Rows are points. Each table stands for the endless flat space through its points: a line for two points, a plane for three, and so on. The two share one point or none. Which?
In the rows, 128 means zero.

First (2 x 4):
[[124 146 154 108]
 [106 122 130  90]]
Second (2 x 4):
[[110 131 139 102]
 [105 129 137 103]]
They share: no point

First (3 x 8):
[[115 109 115 162 112 146 125 126]
 [100 102 114 156 114 136 128 121]
 [139 112 139 186 106 164 113 141]]
Second (4 x 8):
[[105  99  95 141  83 129 112 142]
 [103 127 107 167 111 147 100 126]
 [111 107  99 149  91 137 113 137]
 [141  91  97 141  81 146 142 138]]
They share: no point

First (4 x 11):
[[153 155 117 157 116 163 150 163 106 114 105]
 [144 158 128 160  89 135 152 113 148  63  97]
 [144 150 124 136  81 155 144 145 136  91  93]
 [141 151 122 139  82 156 144 145 139  83  90]]
Second (5 x 11):
[[170 147 156 144 115 127 117 163 144 108  81]
 [133 156 127 136  83 171 162 146 144  76  90]
 [148 175 111 142  93 146 149 139 127  95 125]
 [168 129 110 168 123 151 131 177  80 144 115]
 [165 164  96 158 113 135 133 157  92 130 148]]
They share: [150 153 122 148  99 156 148 150 121 103 101]

First (4 x 14):
[[125 157 149 103 124 126 173 153  90 102 127 101 158 103]
 [115 167 139 147 162 150 159 121 132 162 139 117  98 109]
 [130 161 147 110 129 139 162 137  99 112 135 117 158 115]
 [135 156 156 116 134 147 145 137 102 126 145 121 152 112]]
Second (6 x 14):
[[110 162 148 127 155 125 163 155 123 117 135 108 129 113]
 [ 98 160 162  76  99 157 119 113  99 140 147 121 116  89]
 [119 158 155 110 123 165 136 114  92 158 147 120 139  87]
 [123 132 143 182 146 144 188 120  60 122 136 103 164  86]
 [138 142 152 144 142 135 172 147  95 103 132  86 109  94]
 [148 143 165 105 113 122 152 152 103 132 136 113 118 120]]
They share: [125 157 152 124 142 141 155 141 108 135 139 110 131 103]

First (5 x 20):
[[ 89 117 132 141 126 146 110 138  95 155 116 119 132 119 104 103 158 154
   99 115]
 [128 162  53 114 139 182 125 168 132 137 128 189 169 159 120 112  88 123
  100 146]
 [ 95 125 117 133 125 151 115 140 107 154 118 131 140 126 111 102 146 150
  100 127]
 [ 68 144 112 129 152 146 140 141 118 146 134 142 149 142 127 109 165 173
  113  93]
 [119 161  63 130 137 172 127 149 128 157 106 170 140 156 114  93 101 135
  109 127]]
Second (5 x 20):
[[122 158  97 127 154 170 171 166 133 156 158 125 144 155 150  93 118 173
   56 153]
 [ 70 127  82 147 121 156  76 104 115 186  96 166 150 121  81  95 126 126
  121 123]
 [ 86 119  70 149 107 158  66 128 105 158  76 158 118 125  71  83 138 132
  139 103]
 [138 170 114 105 125 169 135 135 134 125 134 113 125 134 125  94 156 152
   85 128]
 [ 92 115  50 164 130 167 115 160 112 174 106 156 120 151 104  73 102 161
   96 123]]
They share: no point

First (7 x 24):
[[190 171 141 149 171 150 147 118 108 144 127 176  66 114 141 188 116 153
  171 116  39  89 162 119]
 [158 171 150 167 111  81 203 112 179 110 149 177 110 101  99 148  77  70
  160 146 158 123 141 109]
 [122 187 118 163 177 155 117  90 123 146 127 173 104 195 165 178 147 102
  174  78  94 111 131 127]
 [119 149 109 135 184 162 117  88 113 162  91 138  87 191 165 152 159 104
  159  90 106 119 143  92]
 [ 91 141 109 135 148 125 122 108 108 145 114 135  98 175 168 148 176  97
  139  73 103 102 154  98]
 [157 165 131 159 132 115 136 155  78 129 150 170  73 102 161 199 148 160
  149  88   8  54 170 127]
 [116 135 114 141 122  96 152 112 131 106 132 158 122 123 147 146 134  91
  143  93 125 115 154 105]]
Second (3 x 24):
[[126 153 117 127 145 122 132  96 120 115 118 167 118 119 132 138 146  96
  172 118 112 127 181 101]
 [147 131 129 160 130 117 158 134 119 124 131 143  95 126 146 172 112 109
  133 103  86 105 144  99]
 [133 143 125 156 128 121 154 126 117 128 101 165 119 112 146 128 142 121
  153 115 118 103 168 123]]
They share: no point

First (7 x 24):
[[123 155 134 123 102  94 101 149 101 129  93 105 157 104 183 123 120 124
  146 166 103 138  84 194]
 [ 90 126 128 116 130 102 142 127 110  94 101 134 112 129 113  98 113  83
  106 104  94  93 113 145]
 [ 99 154  81 100 155 125 137  84  97  79 117 144 108  97 100  87 118 109
  166 146 120  81  95 117]
 [ 87 155  93 113 127  75 140  96 152  87 108 122  89 119 147  68 114 170
  130 138 118  73  73 127]
 [ 78 126 130 124 132  90 150 121 116 118  91 106 102 135 173 134  97 123
  100 154 108  97 117 143]
 [ 99 117 115  76 111 127 165 156  93 130  94 111 132 143  98 117  87  72
  122 117 111 109 123 163]
 [ 94 140  99 101 139 114 145 108 106  93 108 133 110 116 108  93 110 103
  139 130 112  87 103 132]]
Second (6 x 24):
[[ 66 105 109 120 145 110 123 146 128  67 123 122 112 101 129  94 115 127
  109 133 161  68  78 152]
 [146 198 113  75 103  85 157 165  86 130  94 128 151 100 152 134  72 125
  158 111  87 132 133 147]
 [107 175  92 102  90 137 160 138  78 128 134 118 174 105 152  95  95 160
  118 146  99 112 104 143]
 [126 160 122  81 125  72 147 162 105 100  84 134 109  92 140 142  96 101
  158 116 122  98 106 161]
 [113 144 107  93 148  91 130 114 113 133  79 122 121 130 119 101 102  80
  179 147  96 126 118 156]
 [104 147  93 110 135  96  97 138 118  99  95  98 126 107 129 100  93  97
  165 125  99 120 118 156]]
They share: [101 144 101 102 127 109 136 126 104 115 103 119 130 112 131 101 108 110
 149 147 111 105 100 156]

First (2 x 24):
[[153 124 124 114 115 163  99  99 150 119 131 113 111 118 114 150 153  88
  129 140 118 104 126 132]
 [143 119 134 119 135 143 104 134 155 129 146 113 141 158 139 115 143 128
   94 160 113  89  91 102]]
Second (5 x 24):
[[146 131 101 128 120 167 134  80 140 123 164  98 162 152 139 112 137 140
  118 148  89 110 130  96]
 [131 120 113 141 120 144  97  83 134 135 169 122 160 159 135 120 133 112
  120 117 129 125 128 140]
 [168 121 153  99 127 182 108 154 179 110 109 114  83 117 114 157 159 102
  113 184 106  63 106 105]
 [140 121 158 132 124 153  84 140 175 132 137 143 108 142 129 143 151  88
  102 141 139  94 126 151]
 [150 113 130 121 124 167  97 115 148 121 142 119 124 141 119 144 139 107
  128 146 125  95 114 128]]
They share: [149 122 128 116 123 155 101 113 152 123 137 113 123 134 124 136 149 104
 115 148 116  98 112 120]
